Each row is a point. Any point is a mix of the corners, with weights that add up to 1. It lies inside the corners' shape when no weight is negative. Say inside or outside, and name the corners with a negative weight.

Corners:
(1): [ 37 -40]
(2): [-53  19]
(3): [28 27]
Points:
[26 18] -> inside
[ 18 -24] -> inside
[ 16 -60] -> outside (3)
[ -8 -19] -> outside (3)

Corners:
(1): [ 18  60   7 -20   6  -6   4 -12 -23]
(2): [ 44   1  10  24  22 -14   9  16 -55]
(3): [-34 -25  17   6  -7  -4  -2 -19  31]
(4): [-13  -7   9  20  10  -2 -10  35  28]
(5): [ 25  39 -21  -9 -12 -33  17   1 -24]
(6): [ 22  27 -11  -6  18   1  48   9 -48]
(7): [-19   6  16  -6 -32   2 -13  18   0]
(8): [-38 -29 -16  18  -5  26 -47  15  31]
(9): [51 -8 -1 30 -3 23 21 12 -9]
(10): [-30  11   0  46  -9  10 -10   7   7]
Points:
[-28  21   4  -9 -10  -4  -5   9  14] -> outside (2, 9)
[ 6  2 -2 20 -2 11 -3  9  0] -> inside
[  7  17  -5   6   7   2  22  10 -25] -> inside
[ 18 -10  -9  40   8  11  13  10  -6] -> outside (1, 7)
[-2  8 -5 13 -5  9 -6  0 -9] -> outside (4)
[ 28   8   4  15  14  -8  13  12 -39] -> inside
[ 15   7   3  17   1 -13  27  15 -23] -> outside (1, 8)
[-16   9   5  28   0  22 -19  19   0] -> outside (3, 5)
[  0 -14  -9  34  12   6 -19   5  13] -> outside (6, 7)

Corners:
(1): [  4 -14  27 -21 -21  15  21  13  -2  14  15   4 -13  14  36  -3  -3 -18
 -40  11]
(2): [ 14 -30  14 -28   3 -19   6 -25   4 -13   1   5 -15  32   7   9  21 -22
 -18   3]
(3): [  6   0  -3  -1  27  17  26  -4  -3  11 -13  17 -11  13  49  -6  31  13
 -11 -14]
(4): [ -4  22 -24   1  -8  11  34 -21  21   5  39  -7  -9  13  -4 -14 -23   5
  35  42]
(5): [  2 -17  17 -21 -37  -9  15 -14   3 -16  -2  14  -1  17   7 -17  33  21
 -43   8]
(6): [ 17  -8  32  29  31 -45   3  -8  55   3  -9 -35  19 -31  -9   6   6  21
 -15  -3]
(7): [-11  41  -7 -12  -6 -14  -2 -19  26  32  29  -6 -23 -27 -18  34 -22  28
  31  40]
(8): [  7 -15 -11   6  29 -12  31  25   0  30  -6   9  32 -18   2  17  46  -8
  15 -33]
(9): [-36  34  -3  -9 -38 -14  10 -22  60  15   9 -40 -19  -6 -12  13 -11  10
  33   9]
(10): [ 40 -21 -16  -3  -1   7   0  13  12  16  -7   2  19 -32  29   4  25   5
  28 -23]
(11): [ 20   4  35 -37 -19   6  38  -5  23 -23 -22   9 -10  16  -8   8   0  10
 -20  13]
(12): [  2  41 -18 -23 -12  10   5 -30  49  34  37  14   4   4   8   4   7  -8
   8  12]
(13): [-18   6   9 -31 -26 -11  24   6  19 -38   6  40 -23   7  27 -10 -10 -19
 -14  12]
(14): [ 23 -11 -19  15   3  -6  -4  10 -12  24 -39  20  19   5  14 -17  11 -14
  -1 -18]
(15): [-12  36 -21 -41   7 -19   0   7  46  29  36 -30 -16  -2 -24 -13 -10  24
  22  11]
(16): [-10   7 -54 -32 -13  12  27  -7  45  15  19   8 -21  -3   4  15 -20  -1
   0  47]
(17): [  9  -5  16   3  14  12 -10  18  -2 -10 -23  -6  10  -8  12  11  48 -20
 -15  10]
(18): [ 14  -3 -18 -20  22   1  19 -20 -13   2  -7 -15  15 -34  10   2   2 -12
 -22 -24]
(19): [ 27   1  -4  11 -12 -15  26  18   2 -16  -9   7 -18  10  19  13  38 -12
 -36 -20]
(20): [ 23   8 -23 -13  16 -37  18  17   3  29  -8 -20  39 -18  36  12  15  -1
  26   2]
(21): [  5   4  13  24  16 -24 -21  11  40 -15  -1 -28  31   7  -3  44 -13  41
  -4 -15]
Points:
[ 6  0 -1 -8 -2 -1 11 -3 15  6  0  2 -2  0 10  2 11  2 -6  0] -> outside (20)
[  8   0  16 -11  -5 -22   7   0  38   0   4 -10   1  -2  -3  12  11   6
  -7  11] -> outside (3, 4, 14, 18)
[ 6 10 -8 -8  3 -5 11 -3 21 12  7 -5  0 -6  6  9  0  2  7  7] -> outside (5)
[  6   7 -10  -6  -6   0  19  -5  18   5  12  -2  -2   1   7  -1   1   2
  10  12] -> inside
[ 10  -3 -12 -19 -11 -11  30  -4  29   3   2   9  -6  17  10  -8  14  -1
  -2   6] -> outside (1, 7, 17, 18, 21)
[  3   5  -3 -11  -4  -8  13  -4  22  10   5  -5   1  -4   6   4   8   4
  -4   5] -> inside
[ 9 -1 -1 -7  2 -9  7  3 20  6 -5 -3  6 -6 13 11 12  6 -2 -5] -> outside (4)

Corners:
(1): [  1   0  21  -5 -11  -1  16  11 -17   1 -14  -9  30  -9 -11   8  -7   6
   3   3]
(2): [ 20 -30   2  11  -6   6  13  -6  12 -15  10   2  -9 -25  -1   1  -1  11
  -1 -20]
(3): [ 17   8   3  18   9 -19  10   4 -17 -18  -2  -2  15  -1 -11  -5   4   9
   8  -8]
(4): [ 15  -5  -6  -3  -8  -8   8  -3   0 -18  -3   2  51  12  31  20   4   6
   4  -1]
(5): [ 29   7  -3  -6 -15 -25  11  -3  28 -14  -1   6 -12   8 -20 -10   6  14
  -2   5]
(6): [-10  -5  17   0   3  -5   3   3  10  -6  19   8   3 -20 -15   3 -10   3
  -6   2]
(7): [  6  17 -12   8  21  12  -6 -11 -22 -17 -20 -13  -8   4 -12   0   1  16
  -6  -2]
(8): [ -3   1 -13  15 -17   4   3   0   8  -7   6 -22  -5   0  -7  43 -19   8
   4 -16]
(9): [ -2  -1  -5  18   9 -24  12 -16 -12  38 -15 -31  13 -12  -7  -3   5 -21
  -8   4]
(10): [-10   8   0  -5 -19  11  -5  -2 -19 -19  13   1 -12   1  31   7   4 -24
   5   3]
(11): [ -5  11  17 -10 -15  -5 -17  -8 -12 -16 -21   1 -15  16 -16  26   6   9
  -2 -24]
(12): [ -1  10   5  16 -24  -5  -9  -5  11 -28 -17   1 -11  16  15  -1  -6   6
   4  12]
(13): [ -6 -29 -11  13   5  17  17   0 -15   4 -17  12  -8  -1  -8  -7 -17 -54
 -34   6]
(14): [ 12   9  -4  10   2  -4   0  -7 -29 -21 -10   6 -15  -5   7  31   5   9
   1  11]
(15): [ 13  10  -1   5 -10  -4 -36   2 -19 -16   5 -23 -18  11  -3  -7   4  16
 -15  -8]
(16): [ -6 -20  -8  17 -17  10  -5 -18  -2  -3   9   7  -7  13 -14 -12  -1  10
  -3   7]
(17): [ -1   3  -9  -4  -4   1  14   1 -22 -22   0  15 -16  15  38  10 -60  10
  11   9]
(18): [ -3  13  57   4  -5   6  20 -13 -13 -25  14   9  12   8 -16 -15 -24   3
 -12  11]
(19): [ 14  10  14  15   5   6  -1  -9 -14  36 -17   9  -1   9  -7  -4  -8   3
   0   2]
(20): [-14   6  -6  17 -11  -6   9   4  -5   9  -1   5 -12   5  -5  11  -1  18
 -16 -12]
(21): [ 10 -21  -1  14  34   8  11   9 -25  -7 -21   4 -12  14   9  -2  10  -2
   1   8]
Points:
[ 3 -3 -3  8 -1  1  4 -4 -6 -8 -1  1 -3  2  3  4 -7 -1 -6  2] -> outside (1, 3, 11)
[  6   2   4   5  -2  -1   1  -3 -13 -14  -3  -1  -3   4   2   4 -10   3
  -1   1] -> outside (20)
[-10  -2   7  11 -10   4   7  -7  -4   2  -1  -2  -2  -4  -7  -1 -21  -4
  -4  -4] -> outside (4, 5, 14, 15, 21)
[  6   0  11  -4  -9   8   9  -6  -7 -20  -2  15   3   1  -9  16 -14   4
   5  -6] -> outside (9, 12, 15, 20, 21)

Corners:
(1): [-28  -4  -9 -13  -4  -3  -5   7   2  -8   3  11 -10 -13  53  13   8 -24
 -16   5]
(2): [  5  -7  -2  14  -1 -17  22  -3   4   1  -8  -6  -4   6  21  16  -1  -2
  -4  -5]
(3): [10  7 -8 -3 21 27 23 -3  9  5 -6  5  5 -8 -9 10  7  6  6 -5]
(4): [-51   1 -12 -14   5 -10  10   6  -6 -12  -5 -30 -24  -6  -6   6  11  10
  -9  -2]
(5): [ -5   2   5  18  -9 -12   7   9  -3   1   8   9  14  42 -11  24  10   6
   5  -5]
(6): [  7   0  -6  -2  -9   4  16 -47 -11  -7   3   1 -17 -11  -7   2   5   7
  24  -2]
(7): [  9   6  43 -16  -9  -8  15  -3 -24 -14 -34  -7   8  -7  -5  19   8   3
   3  10]
(8): [ 11   9 -12   0  -9  26  16   8  16 -19   5  19 -27  13  -7   4  15  -2
 -19   7]
(9): [  6   7 -10  10 -12   9  16  11  13  -5   5 -17  27 -12  -5   1 -19   2
  -9 -14]
(10): [-19   4 -13   6  -2  -9  14  -2  10  -9  -2   7  12   4   1  20 -20 -30
 -11  11]
(11): [  6  12 -14   7   8 -17  -2  10  11 -12   1   4  13   5   4 -16   8   6
 -10  -5]
(12): [ 10  13   9   4  -1 -21   1   1  -5   3  -7   2 -10  -2  26  14 -10 -10
  17   1]
(13): [  5  -1  -7 -16   7  42  12 -10   9   2   1 -12  11 -21   1   0  12 -54
  -7   9]
(14): [  6   8 -13  20  -4  11  -4  -1  16  20 -24 -13  14  14  20  18 -10  12
  16  11]
(15): [  8  10  60 -16  27 -10 -12 -13  13   6  -5  -6  -8 -14   6 -17 -21 -16
  -2   4]
(16): [  7 -13  -7  -9   1   9  10   8  11 -16  -2   6   6 -12 -14 -16   5   8
  10  -5]
(17): [  0   3  -9 -12  -6   0   1  10  16  28 -23 -21  16 -21  -8  18  -4  -1
  -4  16]
(18): [  8  -6 -10 -16  14 -15  -2 -12 -25 -12   1  -4 -13 -13  22  17 -21   3
  -4   7]
(19): [  3   2  -4 -15   8   4  24   2   9  14   1 -29  18 -16  -2 -36 -16   9
   5   2]
(20): [  5   9  -8   1  10   6  16  10  25 -16  13 -14  15 -15 -10  -3  12   2
 -14  17]
(21): [  1   0 -19  38 -11  14  21   8  -1   2  -1  -8  17 -20  -7 -12  -3  -4
  -9   8]
Points:
[ -7   1 -15  -9  -8  10  20 -11   1 -13  -3   0  -4  -2  11  -1   9  -4
   7  -8] -> outside (5, 15, 17, 18, 20, 21)
[ -7   1   1  -4   5  -7   9   7   5  -2  -2 -10  11 -11   4   1  -5 -10
  -7   0] -> outside (6, 8, 14)
[  7   0   6   0   3  -1  12  -5  -1  -8   2   7   0  -3  10   1  -4 -12
  -2  -3] -> outside (4, 14, 17, 20)
[ 1  2  1  4  2  0  7 -2  1  2 -7 -7  8 -8  4  1 -5 -5  1  2] -> outside (8, 20)
[ 4  2 -3  4 -1  1 11 -3  1  2 -5 -1  6 -4  6  3 -8 -6  1  2] -> outside (4, 20)
[ 0  4 -2 -1  3  0  5 -2  1  2 -5 -8 10 -6  4  4 -4 -1  3  3] -> outside (2, 8)
[-4  2 -4  0  0  0  9  0  4 -2 -4 -6  3  0  1  6  0 -1 -2  3] -> outside (12)

Corners:
(1): [  2   9  -8 -13  11 -19  -9   8   5 -13 -10  30 -27  14 -13  22  -8 -32
   4  16]
(2): [ -6   5  -4  -3  -2 -14  12  -5   9  -1  -1   5  -4   5  -9   5  12  -2
  -3   5]
(3): [ -5   4  -1  -1   1 -13   4  -2 -11   1 -14  -1  -8   8 -10  13 -13  -7
  -1 -10]
(4): [  7   4   0  -8  -3   8  -2  -4 -14   5 -15   1 -11   7   2 -17  12 -12
   6  -6]
(5): [ -7  -2   0  -6 -41  -2   3  -2  -7  -4 -11  -9  -4 -22   2   8  -6   6
  10 -10]
(6): [ 14  -6  -3  -3  -4  -5  -1 -10   5   2  -9  -8 -11  10  -2  21  -2  -3
  -6  -6]
(7): [-13   1 -10  -2  -6 -10 -11   4  17   8  -6 -10  -2  -1  -8  11  11  -3
  -3 -13]
(8): [  6   8  -4   3  -5  -9   1  -8  12   0 -12  34   3   9 -14  19   6  -3
   4 -12]
(9): [  7 -13  -3   2   4 -11  -5  -3  -2 -12 -14   1   2 -27 -16  12   8   0
   4  -4]
(10): [  7   7  -7   3   5 -14   4   9  -3 -33 -12  21   1  -3  37 -53 -12  -5
   8   0]
(11): [-12   0 -13 -10  -6  -2   7   3  11 -16 -17  -5   9 -12 -18  -6  -3 -20
  -6   1]
(12): [  9   0  -4  -7 -19  -5  13   9   1   7  12  -5   5 -47 -18  11   5   1
 -11  -1]
(13): [ -1   1  11   1   0 -15  -6  -6  10   6  -6   3  -5  11 -15  23  -5 -21
   8   0]
(14): [ -8   4   1  -9  -5  16   1  -8  -2  -5   0   1   1  10 -19   5  -2   8
   4  -8]
(15): [ -6   5  15 -13   1   7   0  -3  -2   5 -10  -4  -1  11  11  13  11  -6
  -4   2]
(16): [ -7   1  -9   2   3   5  -7   3  -6   4 -15  -6   4   1   4 -10   6 -11
  -7  21]
(17): [ -8 -60  35  -9  -4   3  -5  -4  -9  12 -17 -13   0 -23   3   7  -2  10
 -15  -4]
(18): [  4   3  -1   3 -22 -12  10   5  -7 -11  17   7   0   0 -15  20   6  -7
  -2 -15]
(19): [  4 -13  -7  -3   0  -7  12   4  -7   4  13   3   4  10  -9  20   4   3
  15 -16]
(20): [ -2   3  11   1 -17  -4   6  16  17   0 -16   0  -4   6 -11   4  11   1
   2  -9]
(21): [-16   2   5   4  -6  20   4  -1   5  11 -17  -5 -14  -7  -1   5   7 -12
  -1   0]
Points:
[ -2   7  -5  -5  -4  -8  -1   2   6   1 -11   6 -10   0 -11  16   2 -16
   3   3] -> outside (10, 14, 17, 18)
[ -2  -7   4  -3 -12   0   5  -4  -4  -3  -8  -4   0 -18  -3  -1   3   2
  -8  -9] -> outside (1, 13, 16, 19, 20)
[-10  -9   6   0  -9  -6  -3   7   6   0 -15 -11  -7   6   5  12  -5  -9
  -1  -3] -> outside (2, 4, 8, 9, 12, 14)
[ -4   1   9  -9  -7   1  -3  -2   5   0 -21   0  -7  -3  -2   8  -1  -6
   1  -6] -> outside (2, 16, 18, 19)
[ -5  -4   4  -3 -10  -7   8   4   9   5  -2   8  -7  -2 -27  20   1  -9
  -1 -13] -> outside (5, 6, 9, 10, 15, 16)
[ -5  -2   4  -7  -8   5  -5  -5  11   6 -13  -2  -6  -3 -15  17   8  -6
  -3   1] -> outside (3, 10, 18, 19)

Corners:
(1): [ -5  39  32  12  -5  10  17 -21 -20 -16 -20 -44  16  -8  -5  21  19   3
 -30  -4]
(2): [-21 -17 -42 -20  31 -40 -21   2 -18   9  19  11  11 -26  -5  -7   8 -37
 -31  -9]
(3): [ -1  -5  -6  -5  34  -5   6   9  11   7  25  -3  -7 -10 -29   0   8 -49
  22 -12]
(4): [ -6 -13  15  -7 -18  20  26 -13 -24  -9 -18 -26 -13 -22   7  -8   7 -12
   2   3]
(5): [ -4 -35 -20  -7  19   8 -16  12  -6  45  31  11  13  -4  -3  20 -27  16
  -3  15]
(6): [  4  -7  11 -14   3   0 -27  25 -13  26  27  22  30  13   9 -22  12  29
 -11  23]
(7): [  6   8  13  16 -10 -15  16  31 -26   4  11  13  11 -10   3 -11 -29  21
 -34  -7]
(8): [-48 -34 -40   1  -5 -22   0  17  -5  15   0  -8  20   5 -14 -14  13  -8
   7  13]
(9): [-19  -1 -44  21  15 -18 -21   3   5  24  -2 -16  -2  16   5 -32   3 -38
   1   4]
(10): [-44   4   5  -9  18   4   7  10  10  12  13   4  18 -32  21 -17  -8  23
 -15  -8]
(11): [ 17  10  27  29   1   9  11 -10  15 -54 -13 -12  -3 -24  -2  -2   4  26
  11 -10]
(12): [-36   8 -13  11   6 -32 -25  21 -14  29  -2  10  -9  -9   1  -8 -18 -32
  -6  23]
(13): [-13  -2  14 -18   9  -3 -15  26 -19  60  22 -11 -32  18  16  -5  13  26
  -1  13]
(14): [ -2   9   9  -5  -4   8  -3 -41 -10  -5   6  -8  -2 -11 -26 -14  12   6
  36 -19]
(15): [ 15  10  27   2 -33  13 -19 -21   1  -4 -21  -9 -10  -8 -27  11  10 -13
  13 -37]
(16): [ 16  28   9  35 -10  15  25 -31   2 -19 -12  15  11 -14 -10  19  30   0
  29 -34]
(17): [-10   3   5   6 -27  17   4 -26   9 -12  24 -25  -7   5  -2  30  29   1
  17  -9]
(18): [-34 -22 -39   3  29   6  -3   7   0  10  14  14 -25  16 -34  17  11 -50
 -15  -2]
(19): [  8  29   9 -15   0  13   9 -22   3 -28 -24 -14  -9   3  11  18   5  13
  23 -39]
(20): [ 13  32  20  17 -19 -12  28 -36  25 -22 -14  -7  -2 -11 -15   0  27   6
  -3 -15]
(21): [-25 -33  26  -5  13 -14   4  -1 -17   7   6   4  15  24  34 -19  -2  15
 -22   2]
Points:
[-9  5  5  5 -6 -3 -1 -7 -5  4  1 -6  5 -5  2 -4  6  8 -1 -4] -> outside (3, 18)
[-8  2 13  2 -5  8  6 -7 -3 -2  1 -6 -1 -6 -3  3  6  5  6 -7] -> outside (2, 9)
[-13  -3  -9  -3  11 -11  -6   0  -9   8   8   1   6 -10  -2  -2   5  -9
 -10  -4] -> inside
[-3  4  1  7 -3 -3 -2 -6 -5  3  0 -6  1 -3 -2  1  7 -5  5 -7] -> outside (10, 18)

Corners:
(1): [ -4  -3  -1   0   4  -5  -8  -1  10  -1  -5  17 -10  -2  -7  -6   6   6
  -6   1]
(2): [ 5  5  7 22  8  0 -9  5  1 -2  0 -3 12  4  7  1 -7 -3 -2  1]
(3): [ -1   5   3  12   0  -9  -6 -18  11  -3   1  21   3   5  -9  -2   5 -16
   1  -5]
(4): [ -1  -3   0   3   3  -6 -11  -2   7  -3   9  -4  -7   5  12  -6   1  -2
  -5  -6]
(5): [ -6  -3 -36   3   5   0   8   0  12   1   2 -11  11   7   5  11   1  -6
  -3   8]
(6): [ 0  1  0 10  0 -5 -9  4 10 14 -1 -2 -4 -3 -3  7 14 -8 -1 -2]
(7): [  4 -19   4   1   3  -4  -4   3   1   2  -4  -6  -2  -5  -6  -6  -1  -4
   2   2]
(8): [  5   3  -2  10   5  -8   2   7   3  -3   6  -7   2 -10   0   4  -7  -5
  -8  -4]
(9): [ -7   0   4  -2   6   1 -10   6   1  24  -2  -7   0  -2  -1  -3  -5   1
  -3  -2]
(10): [ -8   0  -7   1  -1  11 -10   6   1  -3  -1  -7   2  -3  -2  -2   4  -8
  -1  -4]
(11): [  6   1  -3   4  -1  -3 -12  10  10   7   6  -6 -11  10  -4  -8   1   0
 -14   3]
(12): [ -6  -7   0  -1 -23  -2 -11   5   9  -3   9  -2  -7   6  -6  -4   6  10
  -3  -3]
(13): [ -5   2   2  -1   7  -1 -10   6  -6  -1   4 -10   0   7  -3  11   1  -7
   4   5]
(14): [ -3 -17   0  -4   4   1   2  -1  10  13   5  -3  -3   8  -2  -5  19   0
 -23   3]
(15): [-27   5  -3  16  -4  -5  -1   1   7  10   5  -9  -6  -2   6   1   6  -5
  -7   7]
(16): [  4  -5  -4  13   1  -4  -9   2  15  -5   3 -10  -3   6  -6  18  -7 -12
 -14   2]
(17): [  4 -13  -4  27   3  -3  -7   6  12  -3  10  31  -3   6   2   0  -7  -9
  -6  -5]
(18): [ -5   8  -1   4   6  -2  24   8   8  -6   0 -11   3  -2  60   2  -5  -5
  -9   9]
(19): [ -7  -1  -5  -1   0  21   7 -11  -6   0  -1  -9  -3   6  -3   1  10   2
   8   2]
(20): [  4 -14   2   2   1   4   2   3 -28   3 -15 -10  -1  -8   3   3  -3  -4
  -3  -6]
(21): [  0  -3  -3   0   1   3 -11 -10   6   3   2   0   0  -7  -2   0  -2  -1
  -7  12]
Points:
[-2 -1 -5  8  0 -1 -3  0  8  2  3  0 -1  2  3  1  2 -4 -7  0] -> outside (7, 13)
[-5 -4 -1  5  0  1 -5  0  3  3  0  1 -1  1  2 -3  4 -3 -2  1] -> outside (8, 16)
[ 0 -5  0  8  7  0 -3  0 -3  9 -4  0  1 -1 -5 -1  2 -3 -4  1] -> outside (4, 10, 12, 16, 18)
[-1  0 -3 12  2 -5 -2  7  4  0  6 -7  3  5  9  4 -5 -8 -9 -3] -> outside (1, 6, 7, 19, 21)
[-5 -3 -2  9  1 -4 -3  1  2 -3  0  1  2 -4  5  0  0 -5  1  2] -> outside (9, 11, 14, 16, 19)
[-8 -2 -7  2 -1  3 -3  4  1  2 -1 -4 -1  3  2  2 -3 -4  1  0] -> outside (2, 4, 6, 8, 14, 21)
[  1 -10   3   4  -2  -8  -1   2   7   9   0   1  -9  -2   6  -4   3  -1
 -15  -1] -> outside (2, 5, 10, 13, 19)

Corners:
(1): [ 10   7   0 -16  -4  11 -10  -1   2  17  11 -15  19   8 -38  -5   2 -10
 -25 -39]
(2): [-31   8  -4 -10 -15  -4  -7 -14  59   8  15  12  -9   8 -30  18 -28 -42
 -18 -27]
(3): [  6  17  -9  13  18 -28 -14  -7  47 -11  14   2   0  18 -38 -12  -1 -15
  15 -16]
(4): [  0   4 -15  -2  -5  42 -31 -23   1  -4 -23 -14   4 -10  53  21  52  -4
   9  -6]
(5): [ -3 -19  13   3 -14  10   9   7 -10 -13  27  36   9 -11  20   3  11  -7
 -22  44]
(6): [  9 -23   9 -16  17  -6 -38  -7  21 -15   6 -19 -33   0 -28  -6 -25 -31
  -3 -29]
(7): [ -7  -7 -17 -28  -8 -14 -18  23  44  -7  -9  10   1   7 -45  -2  -7  11
 -31   3]
(8): [-23   4   8 -17 -20  23  53  -3 -31 -41 -12 -11  13 -19  10  -8   7   3
  -2  39]
(9): [ -6 -11  11 -20  -7  -1  20 -20  31 -17  17  11 -18  32  -1  -1  -9  13
 -31 -19]
(10): [-47  -9  37 -11 -27  -3  36  14 -24 -54  -4  23  41  22  14  -8  28 -10
   0  15]
(11): [ 16  -5 -55  -3 -20  51 -52   9 -14  16  -5 -27   8   0  60 -36  25 -14
  26 -12]
(12): [-13   8 -45 -25  13  53 -59 -35  -8  32  -8  22  -4  16  13  -2   8  -7
  24   2]
(13): [-51   3  31   4  -2   7  37   7 -29 -14  12   5  16 -21  29  -1  13  35
   0  36]
(14): [-44 -12  11   2  -1 -18  41  -7 -33 -12 -31   2  22  -7  35 -37  33 -10
 -22  36]
(15): [-31 -16  -6 -19  -1   0  51 -13 -23 -24  15  24  20 -38  14 -10  30  -8
   4  -1]
(16): [-23   5  12 -20 -34 -44  24 -16 -39 -24   6   8  10 -13  15   9  18  21
 -13  10]
(17): [ -2  25  -3 -20 -15  -5  -9  19  27   7   6  18 -48   3 -51  -5   9 -16
 -23 -36]
(18): [ -3 -24 -15  17 -14   3  -6  -4  23   7  -1  -3 -14   2 -49  24  -9  -6
  -3 -32]
(19): [  4   2  -2 -10   3  -3 -16  -7  -4 -19 -14  29  11   0 -18   6 -45  -7
 -12 -34]
(20): [-14   5 -52  -2  30  13 -17  18 -40 -12  -3  -9   0  12  40  13  21  -2
   2 -13]
(21): [ -1 -13   7 -29  -4 -28  20  19  34  17 -16   6   0   9 -16  18 -22 -18
   6 -11]
Points:
[-15  -1  -6 -12  -6  -2   8   0  -5  -7   1  12   7   4  -4  -4  -3  -2
  -8  -2] -> outside (4, 6)
[-13   2 -13  -8  -2  23 -13 -16  -7  -5   8   7   9  -5  23  -6  12  -7
  -6  10] -> outside (10, 17, 18, 21)
[-14  -2   1 -10  -5   5   8  -2  -6  -7   2   2   9  -5   1  -3  10  -3
  -8  -2] -> inside
[-13   3  -3 -13 -25  -1  -4 -23  24  -2 -17   0  21  13 -10  -4  -4  -8
  -1  -4] -> outside (5, 6, 13, 15, 17, 20)
[ -2  -7   2 -14  -9  11 -12  -2  29   0   6  13  -3   5 -19   0  -9 -11
  -3 -20] -> outside (8, 14, 16, 20)

Corners:
(1): [ 31   7 -28  39 -23 -29  26  -2  21  14   1  52 -28  17 -18  15  11   3
  12 -15]
(2): [ 25   8 -24  11  15 -17 -12   2   3 -25   5   1  37 -17 -21  -6   4 -26
 -46  12]
(3): [ 20 -16   7   3   1  19   0  -4  30  11 -34  12  29 -10   5  24   6 -31
 -18 -11]
(4): [ 17  21   0  35 -26 -17 -11 -24 -18  -4 -23  14  -7   0 -23  30  -9 -11
   5   8]
(5): [  1  -6 -14  12 -26 -18 -14 -11 -13  12 -18   4   5 -26  -2  11 -45   4
 -12   0]
(6): [-29  22  16 -16  14 -11  16  14  20   9 -12  -1  21  -8   1  21  -5  -7
  20  -5]
(7): [ 31  42  -6  31  -7 -17 -28 -28 -10   4   6  -9  -4  27 -20 -19   4  15
  13   4]
(8): [  5  20 -37   4   6   4   8  -7 -20  10  31 -14  -1  16  35   7 -14 -42
 -13  -8]
(9): [ 23   6  11  -7   7  -2 -11 -38   2   4 -12  32 -17  10  -9  11   2  -3
  -9   3]
(10): [ 54  24 -13  -1 -13  15  -9   1 -10 -15  -9  27  15   5  -2   9   6 -15
 -30 -19]
(11): [ 23 -25  12   7  -3  -1  14  -5  -8 -10 -24  35  22 -21  31  13 -21 -21
 -12 -10]
(12): [-11   2  17   9   9 -21  19   2 -17   1  42 -28  11   1   0   4 -21  25
  -4  20]
(13): [ 14  19  33 -22  10  17 -30   4  -2 -12  14   0  23  11  10 -10  -9  10
  15  41]
(14): [-60  -5  -4 -16  -8  28  -5 -19 -14 -13 -19 -33  27 -31   0   5 -11 -30
  -3  10]
(15): [ 13  -4   7 -13  -6 -18   0   1 -14   7  14 -29 -10 -10   0  18   3  14
  24   7]
(16): [ 27  -8  15 -13  21   2 -29  -6  15  -9 -36   0  -8  22 -25  13  18  19
  18 -13]
(17): [  8  20  12  21 -24   4 -15   6 -13  -3  40  -5 -13 -13  28   6   0   6
   4  -8]
(18): [ -5  26  19  -2  10 -20  21  27  -5   1   2  -3  -8 -12  26  -1 -39   2
 -14  11]
(19): [-10 -18  40 -12   4 -13 -13   3 -15  11  -7  -9  29   3   4   0  17  -5
  -4   9]
(20): [-15 -31  14 -29 -31  16   3 -16  29  11 -20  -8 -21  24  13  23 -11 -12
  20 -33]
(21): [ 29  -1 -29  10 -16 -15   9 -20 -15 -15  12  15 -21  18  38  26 -13  12
 -16  15]
Points:
[10  5  5  2 -2 -2  0 -5 -1 -1 -1  1  7  2  5 11 -2 -8 -3  0] -> outside (5)
[ 19  21 -17  20  -2  -2   0  -6   6   3 -12  13   6  -6 -12  15  -5 -18
 -16 -10] -> outside (11, 13, 15, 19, 20, 21)
[  3   6   8  -9  11  -4   4  -1  -4  -6   3   3  11  12   9  -1  -4  -5
 -11   7] -> outside (3, 4, 5, 15, 17)
[10  8  2  1 -6 -2 -5 -5 -1  1 -1  1  2  3  1 10 -3 -4 -3 -1] -> outside (11)
[10  7  1  1 -3 -4 -6 -6  0 -1 -3 -1  4  3 -3  9 -3 -5 -4  1] -> outside (11)
